Each row of a before or after table is a point. One or more steps were done to the points. Then noise was added and the rows were shuffled. The steps act on columns, c1 being the first. Name the steps. A step turns or swaps two columns, mirrors them in a line or flattens them onto one, adds a multiple of one to another, or multiplies or shifts one. Angles are multiples of 10 degrees, from the lower column toward the higher: turns from -170 to 170, lines from 10 to 170 but not 90. Use the fewest steps. Two steps may share a column if one is a turn and the other turns, adds or multiplies; they go together, in the order done. Otherwise the lowest column goes first.

Before (14 x 3):
[[-6.8  4.2 -5.5]
 [ 0.9  6.2  1.1]
 [-1.0  3.1  1.2]
 [ 2.7  6.7  1.0]
 [ 4.2 -2.1 -3.6]
 [-0.1 -6.0 -0.4]
 [-2.9  1.7  4.3]
 [-6.0  4.1 -4.0]
 [ 3.6  4.8  4.7]
 [-7.5  2.4 -3.7]
 [ 0.7 -0.1 -4.7]
 [-2.3  5.2  6.7]
 [-7.0 -5.9  0.4]
 [-4.5 -6.0 -0.7]]
After, 14 rows:
[[-4.3 -6.5 -5.7]
 [ 2.3  2.7  3.3]
 [-5.0 -2.5 -3.6]
 [-9.2 -1.3  4.4]
 [ 0.8 -7.0 -0.4]
 [-6.7  5.6 -0.5]
 [-3.1 -3.3 -0.7]
 [ 1.8 -5.5 -3.8]
 [-9.0 -3.1  6.4]
 [-9.2  5.7 -1.9]
 [-1.5  1.1  4.9]
 [-1.7  6.5 -0.5]
 [-1.1 -6.5 -0.1]
 [-7.8 -3.2  4.9]]
Steps: shift c1 by -2.0; turn c2 and c3 by 170 degrees

Before (13 x 6):
[[-1.4 -8.5  2.6 -6.6 -5.0  3.7]
 [ 5.1 -2.3  9.3  2.0 -6.3  2.3]
 [ 0.9 -1.5  7.8  2.1 -4.6  2.4]
 [-0.2 -7.2 -1.0  4.7  3.4  0.8]
 [-7.4 -1.3  6.3  3.1  7.3  3.4]
 [ 2.5  0.1  2.0 -2.9  1.4 -7.1]
 [-4.7 -4.4  0.2  0.7 -4.2  0.1]
 [-1.3  1.2 -2.3 -4.5 -6.6 -7.1]
 [ 2.3 -3.4 10.1  0.6  4.6  2.1]
 [ 1.3 -1.3 -2.3 -6.5  7.5  5.8]
 [-4.6  3.6  9.0  4.0 -0.2  0.6]
 [-3.2  0.1  3.7  0.0  3.0  3.6]
 [ 1.4 -7.2 -1.2  3.1 -5.1  3.5]]
After (13 x 6):
[[-4.7  0.6  6.2  9.0 -0.2  3.6]
 [-4.6  0.1  0.0  5.7 -4.2 -4.4]
 [ 1.3  5.8 -1.5 -1.5  7.4 -1.3]
 [ 1.0  2.4  5.6  7.2 -4.6 -1.4]
 [ 2.5 -7.1  1.4  2.0  1.4  0.1]
 [ 1.4  3.3 -0.9  8.2 -5.3 -7.3]
 [-1.5 -7.1 -1.8  0.4 -6.6  1.2]
 [-7.3  3.3  4.4  8.0  7.5 -1.4]
 [-1.4  3.6  1.8 -1.6 -5.1 -8.5]
 [ 2.3  2.1  7.1  5.5  4.7 -3.4]
 [-3.2  3.8  2.6  5.0  3.0  0.1]
 [ 5.0  2.2  6.5  6.9 -6.2 -2.2]
 [-0.2  0.9 -0.8  9.7  3.5 -7.2]]
Steps: swap c2 and c6; multiply c3 by 0.7; shift c4 by 5.0

Before (9 x 8):
[[  5.4   6.4  -7.1  -4.7   0.8  -4.3   2.9  -1.8]
 [ -6.2  -3.2  -4.0  -1.9   1.8  -4.9   0.7 -12.7]
 [ -5.6   2.7  -1.8  -2.7   3.7  -4.5   5.5   1.3]
 [  3.3   4.6  -2.8  -1.9   1.5   2.9  -5.0  -1.9]
 [ -0.8   3.4  -3.1   1.9   8.5  -1.3  -6.7  -4.7]
 [ -4.8   5.4   2.6   6.6   3.2  -0.5   6.7  -2.0]
 [ -3.6   8.1  -6.7  -4.2   1.7   1.3   4.1  -1.2]
 [  3.4  -2.7  -8.0   8.1  -2.8   3.7   5.5  -3.5]
 [  2.8  -2.0  -2.8   4.4   6.6   8.6   7.5  -1.3]]
After:
[[ 5.7  5.3  0.8 -2.6  2.8  6.1  0.1 -0.3]
 [ 3.6  2.0  1.9  3.7 -5.5  1.1  1.2 -0.7]
 [-3.4 12.9  2.1  2.5  3.4  3.1  1.9 -0.6]
 [ 3.2  2.4 -7.4  0.7  6.2 -8.9 -2.1 -1.7]
 [-4.5  5.0  5.5 -3.0  6.8 -6.3  3.9 -0.5]
 [ 2.9 -1.7 -3.0  6.3  7.2 -7.0  6.9 -1.0]
 [-5.9  5.2 -4.9 -3.8  0.8  3.5  1.3 -5.1]
 [-6.3  7.4  1.3 -3.1  5.2  3.7  4.0 -0.1]
 [-0.3  5.1  0.9 -2.1 -7.2 -1.5  8.0 -2.1]]
Steps: turn c2 and c3 by 50 degrees; add -0.7 times c1 to c2; turn c4 and c6 by -110 degrees; swap c5 and c7; multiply c8 by 0.4
